Every row gives one point. Each copy is the shape, with its points in the same order, turned, moved and blurred by noise. Is it also mirrored, or only turned?

Shape, 7 rows:
[[-0.11  0.06 -0.80]
 [-3.12 -0.48 -0.30]
 [ 0.17  1.67 -1.34]
 [ 1.98 -0.28  0.54]
 [ 0.44  0.52  1.04]
 [ 0.64  1.40 -1.48]
 [-2.72 -0.61 -0.76]]
Copy 1 (7 x 3):
[[-0.39  0.66 -0.56]
 [-3.18  0.69  0.20]
 [ 0.24  2.05 -1.19]
 [ 1.57 -0.62  0.24]
 [ 0.36  0.42  0.69]
 [ 0.39  2.00 -1.11]
 [-3.32  0.41 -0.32]]
Copy 1 is: only turned
Copy 2, 7 rows:
[[-0.73 -0.30 -0.79]
 [-3.69 -1.09 -0.29]
 [-0.57  1.01 -2.04]
 [ 1.21  0.14  0.79]
 [-0.31  0.88  0.53]
 [ 0.01  0.61 -1.94]
 [-3.06 -1.39 -0.66]]
Copy 2 is: only turned
Copy 3:
[[-0.43 -0.22 -0.61]
 [-3.15 -1.32  0.16]
 [-0.29  1.56 -0.65]
 [ 2.01 -0.46 -0.20]
 [ 0.58 -0.27  0.95]
 [ 0.15  1.52 -0.90]
 [-2.74 -1.32 -0.44]]
Copy 3 is: only turned

Shape (11 x 6):
[[ 2.58 -1.54 -0.31 -0.01 -1.98  1.01]
 [-1.62  1.18 -0.59 -1.55  0.44 -2.04]
 [-1.50  0.35  1.54 -1.67  0.86 -0.67]
 [ 0.36 -0.38  1.06 -1.29 -0.36 -1.84]
 [ 0.13 -2.40  0.81  1.17 -0.67  1.78]
 [-1.67  1.60  0.46 -2.52 -0.10 -0.19]
 [ 1.38  0.55  0.36  1.35 -1.44 -0.71]
 [-2.10  0.41  0.81 -2.24  0.31 -1.39]
 [ 1.56 -1.90 -1.12  0.81 -1.72 -0.64]
 [ 0.33  1.30 -0.17 -1.72  1.81 -1.77]
 [ 1.73 -0.97 -1.21  0.99 -0.89  0.44]]
Copy 1 (11 x 6):
[[ 1.06 -2.03 -0.90 -2.27  0.45  0.26]
 [-0.70  2.17  0.10  0.56 -2.24 -1.12]
 [-0.45  1.51  1.94  0.31 -1.59  0.54]
 [ 0.47 -0.17  1.16  0.13 -0.97 -1.17]
 [-1.03 -1.95  0.24 -0.64  0.79  2.31]
 [-0.52  2.52  0.99 -0.99 -2.49  0.10]
 [-0.28  0.01 -0.15 -1.07  1.84 -1.07]
 [-1.00  1.53  1.56  0.29 -2.57 -0.45]
 [ 0.17 -2.30 -1.68 -0.83  0.12 -0.70]
 [ 1.11  2.34  0.23  1.19 -1.21 -0.81]
 [ 0.29 -1.24 -1.74 -0.83  0.68  0.25]]
Copy 1 is: mirrored
Copy 2, 11 rows:
[[ 2.50 -0.59 -0.18 -0.65 -1.51  0.26]
 [-2.92  0.88 -0.29 -1.11  0.93  2.01]
 [-1.96  0.97  1.64 -1.16  1.46  0.38]
 [-0.79 -0.02  1.63 -1.22  0.30  2.14]
 [ 1.50 -1.05  0.67  0.49  0.21 -1.68]
 [-2.30  2.57  0.31 -1.59  1.08  0.37]
 [ 0.97  0.56  0.61  0.88 -1.39  1.66]
 [-3.10  1.05  0.84 -1.63  1.36  0.75]
 [ 1.46 -1.58 -0.95 -0.25 -1.17  1.09]
 [-0.97  1.64  0.40 -0.99  2.15  3.18]
 [ 1.94 -0.31 -0.86  0.27 -0.40  0.67]]
Copy 2 is: mirrored

Shape (12 x 8):
[[-1.96  1.93 -0.39 -2.86  0.41 -0.92 -2.24 -0.46]
 [ 0.72  0.30 -0.72  0.31  0.27 -1.47 -1.18  1.94]
 [-0.04  0.20  2.78 -0.39  0.84 -0.69  0.46 -0.32]
 [-1.19  0.60 -1.49 -0.97  0.97  0.87 -1.41 -0.21]
 [-0.24  0.58 -1.30 -1.49 -1.24 -0.68  0.84 -0.57]
 [-0.32  1.20  2.15  1.79 -0.48  0.85  1.45  0.64]
 [ 1.71 -0.21 -0.94 -2.65  2.06  0.08  0.87 -0.21]
 [ 0.69  0.46  2.19 -0.89  0.06  0.73  0.15  0.30]
 [-0.91  2.27 -1.68  2.22 -0.29  2.27  0.63  1.84]
 [ 0.12  1.97  2.62  1.64 -0.43 -1.08 -0.31 -1.38]
 [ 2.11 -0.39  0.45 -0.10 -2.18 -0.67 -1.41  0.22]
 [ 2.20  2.05  1.64 -0.40 -0.30 -0.84 -2.18  0.18]]
Copy 1 (12 x 8):
[[-2.12  2.21 -1.04 -2.52 -0.57  1.07 -1.16  1.38]
 [ 1.06 -0.31  0.23 -0.37  0.09 -0.70 -0.51  2.08]
 [-0.73  0.86  2.22 -0.31  1.03  0.16 -0.53 -1.10]
 [-1.59  0.31 -1.65 -0.10  0.06  1.28 -0.21  1.25]
 [ 0.45  1.29 -1.19 -1.50 -0.11  0.94  1.65 -0.16]
 [ 0.31  1.86  2.29  2.19  0.22  0.35  1.12 -0.41]
 [ 0.72 -0.85 -0.68 -1.98  2.50  2.34 -0.35 -0.08]
 [-0.26  0.58  2.12 -0.07 -0.02  1.42 -0.27 -0.55]
 [ 0.40  1.37 -0.73  3.48  0.06  1.39  1.54  2.52]
 [ 0.05  2.60  1.40  1.35 -0.54 -1.07 -0.89 -1.70]
 [ 1.79 -0.53  0.51 -0.65 -2.35  0.02 -0.12 -0.53]
 [ 1.36  1.10  1.03 -0.46 -1.19  0.59 -2.70 -0.07]]
Copy 1 is: only turned
Copy 2, 12 rows:
[[-2.27  1.92 -0.70 -2.41  0.80 -0.55 -2.32  0.40]
 [ 0.29 -0.41  0.21  0.20  0.93 -1.79 -0.79  1.94]
 [-1.89  0.33  1.10 -0.49 -0.48 -0.45  1.99  0.23]
 [-0.74  0.30 -1.72 -0.86  0.96  0.81 -1.61  0.47]
 [ 0.25  0.00 -0.78 -2.06  0.95 -1.45 -0.21 -1.61]
 [-0.12 -0.36  2.46  0.40  1.10  0.88  1.68 -0.77]
 [ 0.65  0.50 -2.31 -2.65 -0.24 -0.43  1.71  1.34]
 [-0.54  0.02  1.29 -1.30 -0.97  0.44  1.31  0.18]
 [ 1.79 -0.65  0.96  0.63  3.51  2.04 -0.72 -0.23]
 [-1.07  1.87  2.18  1.33 -0.12 -0.74  1.00 -1.20]
 [ 1.21 -0.57  0.87 -0.16 -1.73 -1.98 -0.74 -0.34]
 [ 0.45  1.83  1.78 -0.18 -1.49 -1.21 -0.54  1.49]]
Copy 2 is: mirrored
Copy 3:
[[ 0.61  0.21  0.45 -1.05 -0.62 -0.89 -2.11 -3.55]
 [ 2.53 -0.21  0.49  1.04 -0.98  0.65 -0.67  0.36]
 [ 0.17  0.07  1.92 -0.14  0.47 -0.94  2.22 -0.50]
 [ 0.46  0.36 -0.33 -0.17  1.08  0.98 -1.61 -1.57]
 [-0.39  0.95 -1.12 -0.13 -1.59  0.86  0.63 -1.70]
 [-0.30  2.65  2.15  0.96  0.39  0.45  1.99  0.20]
 [ 1.65 -1.27 -1.30 -1.85  0.79  1.57  1.63 -1.39]
 [-0.13  0.76  1.80 -1.66  0.28  0.22  1.33  0.19]
 [ 0.85  3.73  0.39  1.89  0.92  2.89 -0.80 -0.38]
 [ 0.12  2.20  1.55  0.70  0.15 -2.88  1.18  0.01]
 [ 0.67  0.49 -0.20 -0.93 -1.72 -0.85 -0.28  2.52]
 [ 2.20  1.30  1.13 -1.60 -0.35 -2.26 -0.03  0.60]]
Copy 3 is: mirrored
Copy 4, 12 rows:
[[-1.26  1.74 -0.88 -3.50  0.94 -2.77 -1.15 -1.04]
 [ 0.59 -0.47 -1.40 -0.22 -0.27 -1.07 -0.63  0.80]
 [-0.38 -0.08  2.44 -0.27 -0.33 -2.66  0.60 -0.83]
 [-0.55  1.18 -0.95 -1.93  1.67 -0.30 -0.16 -1.30]
 [-0.20  1.18 -1.07 -1.76 -1.75 -1.06  0.82 -1.91]
 [-1.49  0.80  2.36  1.23 -1.22 -0.08  0.50  0.01]
 [ 2.11  1.01 -0.58 -1.42  0.89 -2.14  2.84 -1.33]
 [ 0.39  0.71  2.40 -1.13 -0.44 -1.31  0.93 -0.04]
 [-1.78  2.29 -0.83  1.08  0.20  2.36  0.44  0.55]
 [-0.54  1.20  2.57  1.10 -1.40 -2.05 -1.85 -1.24]
 [ 2.08 -0.17  0.52 -1.48 -2.19 -0.29 -1.16 -0.18]
 [ 1.86  1.66  1.27 -0.76 -0.80 -2.21 -1.89  0.84]]
Copy 4 is: only turned
